Each row of a before or after table is a point. The points were changed in one or more steps. Then noise was added and the rows were shuffled. The steps act on how far a point lies along the listed directions, d1 being the first. Write out the steps. A step turns or swaps two directions, mirrors them in a line or flattens them onto one, adds a multiple of one to another, or multiplies one. Angles are multiples of 10 degrees, from the lower direction toward the higher: turns from -170 to 170, lines from 10 to 170 but not 90. Use the fewest steps. Two steps may share a direction if one is a turn and the other turns, adds or multiplies; they go together, in the order done. Otherwise the lowest direction goes first.

Directions:
(1): [0.12 0.38]
(2): [ 0.38 -0.12]
Before (11 x 2)
[[-0.34 -0.02]
 [ 0.51 -0.08]
 [ 0.46  0.14]
 [-0.25 -0.18]
 [-0.17  0.15]
 [-0.10 -0.11]
 [ 0.59 -0.26]
 [-0.19 -0.43]
 [-0.49 -0.07]
 [ 0.16 -0.02]
 [-0.19 -0.08]]
After (11 x 2)
[[ 0.06 -0.26]
 [-0.07 -0.31]
 [-0.07 -0.48]
 [ 0.34 -0.28]
 [ 0.46  0.46]
 [-0.02 -0.23]
 [ 0.06 -0.12]
 [ 0.24  0.40]
 [ 0.07  0.09]
 [-0.21 -0.09]
 [ 0.04  0.43]]
Steps: turn d1 and d2 by -70 degrees

Directions:
(1): [ 0.07 -0.04 -0.55  0.01]
(2): [-0.24  0.33 -0.05  0.38]
(3): [-0.39 -0.39 -0.02  0.10]
(4): [ 0.32 -0.22  0.07  0.40]
Before (8 x 4)
[[ 0.17  0.24  0.02 -0.09]
 [ 0.07 -0.40  0.26  0.04]
 [ 0.02  0.17 -0.03 -0.14]
 [ 0.15  0.07  0.21 -0.01]
 [-0.36 -0.07  0.02  0.02]
 [ 0.04  0.21 -0.11 -0.39]
 [-0.17 -0.05  0.24  0.02]
 [ 0.18  0.12 -0.13  0.23]]
After (8 x 4)
[[ 0.23  0.27 -0.11 -0.27]
 [ 0.86  0.02 -0.05 -0.04]
 [ 0.01  0.61  0.20  0.07]
 [-0.36 -0.64 -0.04 -0.62]
 [ 0.39  0.19 -0.05  0.06]
 [ 0.55  0.52 -0.01 -0.06]
 [-0.30 -0.19 -0.27  0.07]
 [-0.55 -0.42 -0.19  0.45]]
Steps: multiply d4 by 1.3; turn d1 and d4 by 150 degrees; multiply d2 by 2.5; multiply d3 by 2.5

Directions:
(1): [ 0.01  0.48  0.24 -0.05  0.56 -0.32 -0.05 -0.01  0.06]
(2): [-0.13  0.13  0.37  0.48 -0.06  0.37 -0.35 -0.01  0.21]
(3): [ 0.27  0.05 -0.22 -0.15  0.26  0.46  0.20 -0.16  0.46]
(4): [ 0.19  0.15  0.02  0.40 -0.22 -0.25  0.39 -0.47  0.05]
Before (10 x 9)
[[-0.12  0.43  0.27  0.02  0.39 -0.46 -0.09  0.12 -0.12]
 [ 0.15 -0.11 -0.22 -0.27 -0.29 -0.48  0.27 -0.06 -0.32]
 [ 0.23  0.01 -0.38 -0.34  0.08 -0.37  0.28  0.13 -0.14]
 [ 0.18  0.28  0.20  0.14  0.31  0.25  0.01 -0.15  0.20]
 [-0.16  0.35  0.47  0.28  0.21 -0.66  0.04 -0.03 -0.04]
 [ 0.36  0.00 -0.45 -0.26 -0.01 -0.17  0.31 -0.15  0.08]
 [ 0.06 -0.22  0.03  0.00 -0.06 -0.04 -0.11  0.26 -0.05]
 [-0.12  0.32  0.17  0.05  0.38  0.21 -0.24  0.09  0.12]
 [-0.40  0.43  0.75  0.71  0.05 -0.45 -0.42  0.15  0.02]
 [-0.29  0.46  0.41  0.38  0.21 -0.36 -0.41 -0.08 -0.11]]
After (10 x 9)
[[ 0.05 -0.14 -0.27 -0.42  0.07  0.01 -0.24  0.34 -0.10]
 [ 0.16  0.29  0.18  0.06  0.20 -0.22  0.18 -0.20 -0.11]
 [ 0.01 -0.21 -0.18 -0.53 -0.03  0.09 -0.15  0.36 -0.14]
 [-0.01  0.61  0.26 -0.06  0.65 -0.36 -0.02  0.07  0.08]
 [ 0.11 -0.19  0.11  0.14 -0.08  0.09 -0.06  0.16  0.12]
 [ 0.17  0.58  0.23  0.39  0.31 -0.65  0.44 -0.35  0.29]
 [-0.03 -0.01 -0.15 -0.35  0.25  0.06 -0.28  0.54 -0.03]
 [ 0.03  0.61  0.13  0.19  0.44 -0.48  0.10 -0.39  0.08]
 [-0.04  0.49  0.24  0.30  0.24 -0.10 -0.01 -0.22  0.08]
 [ 0.01  0.40  0.22 -0.18  0.59 -0.58  0.24 -0.01  0.14]]
Steps: multiply d1 by 1.3; turn d2 and d4 by 80 degrees; multiply d3 by 0
